Each row is a point. A path goes straight from each point to the next, and from the last back to the first. The post is the endless flat space through its rows: a point in 2 columns, a line in 3, a plane in 4, and so on, so that a path can go around it. Count how often the path circles the post. Going back the other way cancels.

Post, one row:
0: 10 12
Path, 9 rows:
0:  30  10
1:  30  -8
2:   2  -9
3: -19   4
4: -34  63
5: -10  21
6: -15  -7
7:  10 -28
8:  73  -6
Times around: 0

Post, 3 rows:
0: -15  -1  55   7
1:  -9  28 -65   7
2:  -6  11  -9 -18
Path:
0:  24  27  21 -23
1:  10  12 -12  10
2:  11  46  15 -16
3: -19  18  44 -21
4: -55  24   0  33
5: -45  -1   2   7
6: -41  36  24  12
7:   9  66  -7  -1
Times around: 0

Post:
0: -22   6 -59  12  -6  -8
1: -37  -1  28 -57 -29 -33
2:  -3 -20  44  40  21   3
3:  -8  -6  20  25  79 -29
4: -32   6 -41 -55   0  11
Path (8 x 6):
0: -26 -16  -9  29  14 -48
1: -26 -19 -15 -11  18 -27
2: -57 -18 -32   6  14 -12
3: -66   9   0   3  10 -20
4: -15  49   0  13  -2  13
5:  12  46  -8 -19  10   9
6: -36  18  12  33  21   1
7: -38  -5   1  -1 -15  10
Times around: 0

Post (8 x 9):
0:   2  -4 -25 -52   5  15  57 -19  21
1: -11 -18  15  60  33   8 -40  -4 -48
2:  -3  -5   9  58 -31  27  47  71  -6
3:  -5  -4  61  12 -22  21  10   4  61
4:  -5   7 -44 -24 -35 -44  26 -12  25
5: -16 -13 -62  10  21  18 -30   3  31
6: -10  -3  51  10  18 -44 -37  19   9
7:  -9  -6  38 -13 -38  14   6  24  13
Path (7 x 9):
0:  13 -49  -1  23   2   9  -5  50  40
1:  26 -23  72  36  34  16 -31 -16  27
2:  19  16   5   2   0  50   8  -8  32
3:  12  -6   7  -3 -15  19  -2   9  28
4: -16  11 -39 -10  -3  27 -36  -5  40
5: -41  17 -11  12 -16  -6   7  -4   1
6: -17 -21  23  13   1  29   9   7  38
Times around: 1

Post (11 x 12):
0: -19  49 -68  52  -5   0 -40 -14  10 -19 -21 -34
1: -27   3 -10 -15  12  23  30  55 -31  30  16 -11
2: -13 -22  49 -32  37 -16  -5 -24 -41 -19  35  22
3: -28 -31  52 -28  57 -42 -16  -1 -11  91  65  54
4:  12  19 -18  35 -41 -41 -37  52  10 -57  -8 -18
5:  -4  18 -15  67 -13 -15  16 -35  52 -38  -8  13
6: -20 -20  11 -38  12 -57  12 -34  16  40  -1  -3
7:   4   4 -32  42 -29 -18   4 -46 -28   9 -30  31
8:  -8 -21 -35 -19   7 -30  15 -43   0  -1  49  53
9: -11  34 -19  49 -89  24 -45  26  11 -14  16 -70
10: -27  18 -13 -11 -37  36 -45  37  11 -18 -24   1
Path (14 x 12):
0: -40  13 -42  24 -13  11   5  24   5 -16  23  39
1: -33 -15   2  19 -15   1 -30   2 -24 -36   6  13
2:  -8 -17   8 -12 -28 -13 -28 -15  26 -18 -11   2
3:  -4  30 -16  37  19 -26 -11 -15  37  -9 -31 -19
4:   6  38   7 -17 -25 -17  44   1   0  -5  12   6
5: -36  43 -13  -9   1 -23 -11  33  -9 -23  13 -25
6: -20 -14  -1  -2  -1 -50 -12 -19  10 -13  51 -13
7: -35 -31  -2  23  62  -8   1 -23 -16   8   4  15
8: -11  -3  -7 -27  -6   4 -33  -4  -6   6  47 -18
9:  31  22 -21 -21 -14 -36  11 -22  -8 -30   3  -2
10: -24  50   4  16 -41  -2 -25 -34 -10   6  -8   4
11: -45  -6  18  -2 -31 -44 -17 -18   7 -24  17 -10
12: -37 -10 -19  -8 -25  -8 -53 -19   5  33   9 -10
13: -27  -8  -3  -4  -8 -39  22  -9   9  -7  -8  -4
Times around: 2

Post (13 x 14):
0:  17   1  94  -2  34 -22  -2 -24  12 -13   0 -13   0  -9
1:  -4   2   0  -1   2   7  10 -40  23  28  -7 -25  12 -19
2:  -6   1 -19  27   0 -21 -15  15  24  -7  -8 -40  15 -13
3:  10  14  -6  83  52 -29  15 -21 -11  -8  -2   3  -7 -14
4:  12   5  49   9  -4   4  35  13  31  -8   2   3  15 -17
5:  29   3  -1  13  37 -11   8   2  25 -16 -30  11 -64  36
6:  21   2 -21  10   1 -20   0 -24  17   4  68   0  -1 -19
7:  -1  15   8  -9  26   0   8 -12  -8   0  18   6  23   6
8:  26   4  16 -17 -17 -35   3  31  13  95   8  -7 -12  94
9:   3  -2  17 -10   1 -21 -10  -5  39  21  -5  16  29 -15
10:  10  11   5   0 -17 -40   8 -26   4  19 -14   8   3  57
11:  -5  -6  13  57  -7  49 -15   8  33 -10 -21   5   7 -16
12:  11   4  -6 -12  -4 -28  -5 -13 -17   9 -10  -6 -28 -27
Path, 13 rows:
0:  32 -10  42 -19 -14 -25  16 -16 -11  22  18  -7   3  -4
1:  -5 -13  15  34   7   0  17  -9  16   5  17 -29  -1  11
2: -24  -6  16  -4 -18 -43 -13 -36  -7   6  -8 -44  -7  15
3:  32 -13  33   8  17 -32  -2  16  26  -5   3  18 -29  12
4:  32  -3  23 -11  21 -22   9 -16  21  15 -21 -36  19  15
5:  34  26  20  13  20  -6  -4   5 -11  -3   0 -26   8  -6
6:  -2  24 -14   6  17  -3  -4  -1  25  10   6  -3 -13 -11
7: -17  21  20  49   7  -3  21 -20  29 -11  -9   4 -11  16
8:  -8 -11  -1  19  17 -23  20 -12  19  30  13  37  15   0
9:  14  -3  -2   7  -7 -14  46   3  -7   6 -12  -4  -3   1
10:  46  -9   6  -6 -11 -36  -2  -8   2  26 -12  -8   3  10
11:  45  18   9  13 -17 -60 -10  22  19  13   4   7  -6 -15
12:  17  13  23  36   3  -3 -13   9 -34  -9  -2  15  11  11
Times around: 1

Post:
0:  23 -20   1   4 -23  15  10 -29 -16  17 -37   0   5  17  29 -36  -2  41
1:  22   2  24  10 -40  25  -8  24 -20 -16  -1  53  -8 -29  19  -1  13  12
2:  28   1 -25  17 -21  -6  -8 -18  -3 -10  -3 -14  -2 -15 -12   6 -48  30
3:  13 -11  -3  38 -21  17  -1   1 -25  -5  -6  -1   8   0  -3  28  18   3
4:  35  17 -32 -46 -31 -24  25  11 -21 -32  10 -40 -40  -8   8 -13 -55 -39
5:  13  12 -41 -35 -26   2  18  30  19 -12   8 -11   1  12  -7 -21  21  21
6:  30   0  30  33 -22  12  27   1 -14  28   9 -15 -34   4   8  -6  -1  13
7:  28 -18  17  14  40   5   5  -9 -20 -17 -13 -27  -9  -5  -4   8  17  27
8:  30 -12  16  17  16 -37  33  -1 -26  31  -3   4 -11  25 -19   6  -8  22
9:  15 -38 -63   6   4   7  26 -28  12  63  21   7  17  -7  87 -23  12   4
10:  12 -19  20  41 -17  -2  -9  41 -14   4   6 -19   9 -11   6  -8  17   0
11:  24 -17 -31   4   4  20  -2 -15 -32  26  10  21   1 -18  -7 -27  12  27
12:  35 -23  37  -3 -21 -42   2 -15 -16  95 -11   2 -36 -12  12  11   0  -1
13:  32  -5  10   6 -30 -30  24 -30 -17  -9  -1 -19  -3  -9   4 -11  -6  25
14:  33  21  14 -14 -14  -6  -1 -17  14 -16  12  -1  21  25 -17 -11   2 -13
15:  40 -22   0  42  -8 -10  11  -4  -1 -23 -45  -9 -11  -8  -7 -26  23  19
16:  24  -8  -2  -2 -23  31  43 -11 -10  13 -16  -7  14 -21 -16 -17 -26  30
Path:
0:  57 -33   8   7  20  18  47 -15   8  37   7 -13 -11  -4  -2 -28  -6  -2
1:  23 -36  -4  -4  -2 -20  19 -36 -33   8  10  23 -19  -2  18  24   1 -14
2:  -4  -6 -18  23 -39  34  -1  -7   9   8  -1  18  16  -4  26   1 -32  19
3:   9   0 -43  31   4  18  -4  -3  -3   6  -1 -11   4 -18  25 -30 -19  19
4:  20  16 -25  24 -21 -18  13 -37   2 -16 -14  -9   3 -27  10  11   8 -20
5:   6 -16  41  28 -13   3  32  17 -15   5 -10  -4 -18   2  45 -37  24  16
6:  20   2 -19   1 -11  -3 -11   6  -2  -4 -25 -25 -18 -23  -6  17  26   3
7:  43  12   3   1  20  11  12  -2   3  23  12 -13  11  12  -6   3   4  30
8:  65   9  11  15  -8 -37 -15 -34   5 -12  -6  36 -11   4 -14  17 -42  10
9:  35 -23  -5  -7 -40  11  15 -11  -1  11  35   3  -6 -26  14 -18 -14  26
10:  20  -5  -9  21  -4  -1   5 -34  26 -36   2  13  -6 -15   3  14  -1 -12
11:  31  10   4   4  12 -17  19 -33  13  -1 -19  13 -11 -13  13   0 -11   3
12:  28  19 -18  -6  17   1  12  -2 -28   7  24 -32  -3  13  11 -17 -37   7
13:  55 -14 -12  13   1 -21  -1 -37  13  -1 -10 -23  36 -12 -10   2  -4  48
Times around: 2

Post:
0: -18  21  15  17  -7  -2 -16 -30  -9 -23 -25  65  -1 -14  -5  24  17 -39
1: -58   8  20 -35  10   3   1  11 -30  33  -9  10 -43  11  24 -47 -42 -46
2: -14  28  -1  -9   1   6  15 -10  -3 -37  -3  28  26  27  23  31  36  23
3:  26  -9   5 -18  34 -41 -13  27  33  -9  12 -12 -23 -12   0  24  -2  58
4:  13 -31  -8 -34   0 -44   4 -11  25  -9 -36   4   9  16 -28   9 -18  52
5: -41 -10   9 -22  -6  48 -41  50 -32  16 -17  16  -4   1  39 -11 -60 -46
6: -48  -3  34 -37 -23  28   1  37 -16  35 -27 -28   0 -35  22 -30 -19 -65
7: -45  11   4 -24   3  -5 -38 -43 -26  28  -9  24  13  17  11  36  30 -40
8:  37 -13  -9  18  24 -50  25  16  44   7 -29  -2 -15  37  10  28  -5  25
9:  -9  20 -52 -15 -16 -18   9  11 -27  -1 -20  32 -13  -7  23  27  28  -8
10:  24 -39 -21  14  16 -22   9  19   8   4  13 -16  -7  20 -26 -30  -1  33
11: -32  41 -30 -24 -10  -2 -12  -2  16  -8  22  31   4  13  11  16  -3 -50
12: -40   9  -8   7   5 -26  -2 -15 -29 -40  -6   5  -1  20   1  50  -8 -36
13: -65   3  16   2 -28 -16  -6  11 -34  44  17  13  14 -24  46 -27 -52 -48
14:   1 -30 -10   6 -14 -12  21  -9  59   6  -5 -18 -49  10 -20  32 -12  60
15: -33 -10 -15 -29  25  28  26 -34 -28 -10   2  36   7 -22  30  36  -2 -57
16:  30 -10 -24   3   9 -13 -11 -30  34 -19 -32 -30 -35   5  22 -15 -15  29
Path (17 x 18):
0:  -5 -78  30 -40  65  -4 -32  20 -28 -67 -30 -40  -5  17  22  30 -52  32
1:  -7  -8   3  15 -14 -53 -41 -31  26 -25 -70  -7  19  -1 -13 -18  13  -1
2: -30  47 -33 -12  -9   5  50  -4  18 -10   4  36   7 -24  29  -2  15   9
3: -43  23   2 -30 -22 -18   8 -12   6  47  48  36  33  16  -1  18  -4  -4
4: -15  54 -28  -3 -78 -67 -32  -2   7  -7 -21  28  24  -9  37  38  -4   2
5: -52 -10   1 -13 -17 -23  21  19 -10   4  -2  36 -23   4  27  10  -2 -15
6: -28 -17 -27 -37  -3   0 -10   7  27   6 -36  12 -29 -33  27   5 -20  11
7: -11 -19  -6  -1  -4 -57   8  52 -16 -18 -22  81   3   2  26  14  -6  15
8:  -9   6  14 -10 -48   2  12  66  23  -1  22  -6  -8 -15  43 -12 -25  21
9: -10   8  -5   4  -4 -17  24 -24 -22   7  30  -7 -43  14   4  -3 -16 -40
10: -42   1  -1  18 -12 -25  50 -36 -20  38 -13  -1 -22  14 -15  57  25 -19
11:  16  11  -8  -8 -59 -42  10  11 -25  14 -31   8   2  14  19 -14  43   6
12: -41  -4  19  -2 -31 -21  -8 -74  -9 -26 -17  21  39  22 -36  -9  37  -8
13: -67  18  22   9   9 -10 -48  20  11  16  -9  40 -51   9 -22  26   2 -44
14: -16 -15  53 -31  38  60 -30  22 -28 -37 -95  -3  -5   5 -12  64  -4  23
15:  -4  34 -15 -20  27 -12  29   3  17 -11  10  11  -4  43  18  36 -10  12
16: -23  22   0 -19 -28  18   7  -6 -14 -30  21   2  13   2  46  -8 -31  -5
Times around: 2

Post (17 x 18):
0: -24  16  16   8  18   8 -41 -16  -1  13  30  12   4  40 -12  26  21  12
1: -21   1  12   7  44  -2 -16 -18  13 -12  22 -17  -7  17   0  14  46  -5
2:  30  22  22 -14  -4  14  13 -28   8  -6 -17  11  -5   1  -9 -21 -22 -20
3:  18  -3   4  13   0  14 -25  -1  45  -5  12 -48 -23   4  -1 -20   9  -2
4:  -8  10  34   3  41 -14 -28 -26  -7 -18  11  15 -12  16   3   8   4  30
5: -19  14  32   3  37 -16 -33   4  11 -16   7   9 -24  46 -19  22  39  -3
6:  -5  -5  13  25 -11   7  30 -32 -27   5 -23   5 -19  19 -20   7 -27  -7
7:   4  -2  -3  -1  -5  -4   4  -6  38   5 -13 -28 -33 -26   8  21   1   1
8:  -5  -4   4   8  -8  -4  -8 -36   4   6 -15  17 -12  -4  -2 -26 -27 -29
9:   4  26  13   8 -15 -27  14 -16 -42  14  -8   5   0  20 -12   5 -39 -29
10:  11   9 -23  13  11   3   9   5  62   4 -37 -36   2  -9  14  -4  -6  14
11: -14  25  17  34  31 -11 -12 -27  23   1  30   9 -23  33  -5   6  27   7
12: -24  13  16 -12  19  -5  26 -39  -6  26 -23   1 -21  11 -17 -14 -52 -21
13:  -2  -2  23  15  10  21  32  -7 -15  16   4  16 -13   4 -12 -13 -41 -10
14:  -8 -19  -8  -3 -18   1   2  -8  51  -3   8 -38  -6 -24 -27 -16  -9   6
15:   2   6 -38 -17  -8  -8  17  -4  36 -26  13 -12 -28   2  19 -14   0  10
16:   1   0  -2  16  14  24 -16  -7  47 -34   2 -24   2  -6 -12  10 -24 -10
Path, 31 rows:
0:   9 -17   8  14  17  12   9   3  40 -22  -2 -27 -13  -7 -13  -5 -14 -19
1:   5   2  63  32  57   6  29 -17  -4  34 -38 -36  -3  32  -1  14  -8  17
2: -42 -20   4 -11  31 -12   5 -19  31  -7   9   4 -18 -45  10   2 -43   1
3: -23  28   7 -31  15  -9  -2  11   8  -3   7  -8 -40  29   4  10 -13  19
4:  15   1 -14  22  13  32 -39 -23   5 -54  14   6 -22  14  14 -16  24   3
5:  -7   4 -37  24   5  17  35   2  24 -31  41   6 -20  -1 -11  20 -12  -5
6:  -9 -13  22   8  10  -7  -6 -41 -22  11  38  43 -42  20  -1  -9  -9  -5
7: -17  12   7  -6   4 -51 -23 -30  34 -22   9 -37 -65  30  -3  26  17  -4
8: -24  10  32  15  43 -13  18 -30 -14   0  -5 -16 -38  31   4  16  22 -11
9:   7  15  23   1   2 -36   9 -16   8  25  21 -37 -75   6  12 -26  40  -2
10:  17  14   7  -6 -11 -10 -19  -5 -21 -44  27   5   1  -6 -14   7  32 -38
11:  17  10   7  25   9  11  -6   6  18   2  11  17 -29  -8 -17  29 -22  13
12:  21  -2  17 -12  -6  20  -5  30  49 -18  19 -10  16  39 -51 -38   4 -14
13:  10 -32  51  16  -5   6   5  -5   0  48  44 -52 -18  11 -15 -42   5 -25
14:  42  28  40  50  14  -5  39   7  20  11 -17 -34  -8  32  14 -14  53  10
15: -21  -5  36  29 -15  20  -3 -39  15  -4  48  21 -56   9 -24  -1  -3  24
16:  19  35   6  -4  10  23  -8   7  19 -38 -33  45  -7  27 -10   6  -8   6
17:  21  43   1  -9  13  -8   9 -95  38 -14 -32   5 -17 -15  -8 -54 -37 -35
18:   6  19   4  32  40 -42  30 -10  -6  40 -28  23 -54  12  32 -24   1  -9
19:  -6   5   8  -5  45  -2  -5 -32   1   9  -5 -13   6  24   9  10 -27  11
20: -10  -3  28 -15   6 -40  14 -23 -26  11  -6  40 -25  27  12 -22  -3   2
21:  -5  19  33  -8  33  -5  17 -29  -6  -7 -33   0 -39  29  -2  -3  -6   8
22:  17  -4   5  21  -2  12  -4 -15  50 -10 -15 -34 -37 -18 -11 -31  29  -9
23:   7  22  10   8  22 -11 -37  11  34   0  -3   5 -45  12  15   9  18  -9
24:  20   9   1  28  14  31   8 -17  46   7  31 -24 -20  16  -6 -47  -6 -42
25:  43  63  30 -58  -2  -3 -32   0  10  -2 -19 -10  -9  52 -10 -24 -34 -48
26:   4  51  19 -11  32 -25  16 -64  19  21  25  -3  -5 -16  32 -33 -31 -18
27: -22  34   1  11  20 -27  -9 -18  36  -4 -41 -15 -10  13   5   8  41 -24
28: -47  -9 -33  14  20 -13 -44   3  23 -42  -5  -9   3  -1  17  24  27  -8
29:  29   4  10   8  -3  18  23 -48  38 -10 -20 -21 -29 -46  -6 -28   0 -30
30:  16  23  32  18  20 -12   6 -14  -4 -14  14   7 -84  47 -12  -5   0   9
Times around: 5

Post, 17 rows:
0:  17  26  34  40   1  24  36   5 -13 -35  32  13  61  -1  32  29 -10  10
1:  -2  15  24  35  13 -28  59 -18  -5  38 -32  47  26 -19  26  21 -15   1
2:   2 -39  12 -13  14 -40 -52  45  -5 -25 -36  34 -21  39  -8  20  43   9
3:  -4  -8  28  -5  -6 -34  -8  20   7   3  -1 -43  -4 -50 -29  39  -3  13
4: -12 -32  43 -13 -10  23  16  21   7  -5   0  43  -5  -6   5  35  23  36
5:   5  35  -1 -23  17  16  14  21  -9  21  31  28 -31 -30 -27  12  -8  43
6: -13 -17  34 -23  31  11  -7  28  13  23   7 -15  14   8   7  13  -2 -13
7:   2 -14  23 -10 -36 -12  -8  18 -49 -14 -35 -19 -13 -31 -44   3 -37  42
8: -32  26  22  25  29  41 -23  -6 -54 -11  -5 -12   2 -20  39   5 -50  17
9: -20 -14 -26 -18   2   4 -20 -15 -81  38   7  34   0 -27 -23  -4  16  14
10: -19  17  -7  -5  41   7  -1 -30  14 -17   8  11 -15  22  -7  26  12  -6
11: -15   0  13 -22   3 -16  35   9 -28 -35  19  14  37  -9  -1 -19  24  -7
12: -19  -6  -4  17  -6 -40  34  -8   8 -13  17  56  33  23  11  22 -15  -7
13:  -8   2 -15 -42  20 -49   2 -25  14  23 -21  27  12  -3 -12   9  -9  32
14: -36   4  19  52  13 -18   9  -5 -22  46  25 -13  55  19  39 -20  12  -9
15: -15 -16  12   3  15 -32 -42 -23 -23  20  -5  15  18 -19  -1 -52 -26  -5
16: -37   9  15  27 -31  22 -25  32 -24  41 -50  27   4 -10   3  42  28  10
Path:
0: -37  16  35 -29 -15 -54  13  54   7  20 -39  18   3  13  13 -31  14  36
1: -10  -1 -11 -46   9 -54 -15   6 -62  42  35 -37  29  -7  -4 -20 -23  33
2:   9  29  19  49  11  24 -28  26   4  -5  13  23   1  50  53  13  12  16
3:   7 -12  23  -4 -64 -29  36   6 -70   0 -14 -37  63 -41 -23  -2 -32   5
4: -69  11 -16 -40  61  27  -8 -36 -10  23  20  33 -24  18  -9  32   5 -12
5: -13  33  43   4  11   8  24  79  -7  49 -54  32  23 -14  -4  11  52 -11
6: -10  -4  21  14  23 -30 -19 -35 -37 -25  -8   3  11  19 -27  15  23  -5
7: -19 -17  49  16   4  -3  18 -32  30 -30   1   0  18  26  12  40   2 -33
8: -24   5   6 -29  24   5 -61   1  31  -8  -1  -6  24  36   0  71  -5  24
9: -16 -32  46 -12  51 -43  40  -9 -27  15   4  24  46  24  21   8 -45  22
10: -13  28  14 -34   2   1 -22  -1 -42  -8  -3  -1  18   8 -16  18  -2  33
11: -32   5   8  -5  -6 -10 -24  16  15  26  11  14  10 -12  59   6  35  10
12: -22  12   4   1 -12 -20 -24  14 -10  34 -21  31  27 -24  48  16  31 -10
13: -46  14  25   0 -37  18  11 -13 -19  40 -59 -11 -33 -33 -34  53  -7  -9
14:   5   4  48  13  28 -21 -82  28  -7   3 -22  19  23  50  -6 -28 -53 -18
15: -24   8  10   7  -5 -15  13   7   9 -67 -11  59 -20  39 -47  -6 -57  40
16: -25   6   3 -25 -29  -9  41  11  45 -51 -32  11  32 -17 -26  30  27  41
17: -11  23 -34 -11   4  -5 -21 -26 -14 -35  57   6 -11 -16   9 -11 -26   3
18:  41  40   8  -4  10  49 -45  24 -28   5  72   2   8 -16   7   2 -49  44
19: -21  42 -45  -1  49 -27 -24 -18  -2   7 -39 -13 -42  17  -3 -39 -47  10
20: -56 -62  19  24  13  14   0 -60  13  37  58  22  72  10  25   4  15  20
21:   1 -71  50 -24   4 -22  16 -30  35 -70  13  21  31  36 -32  14   1 -19
22: -54  32  11 -12 -46  70  27  -5 -23 -34 -13  19  15 -34 -10  20 -14  67
23: -32 -43   5 -25 -12  11   1  15 -49  43 -11 -10  36 -22 -10   8  50 -23
24:  -4 -12  19 -15   4  41 -26 -14  -5  10 -12  14   5  15  20  -7 -14   3
Times around: 1
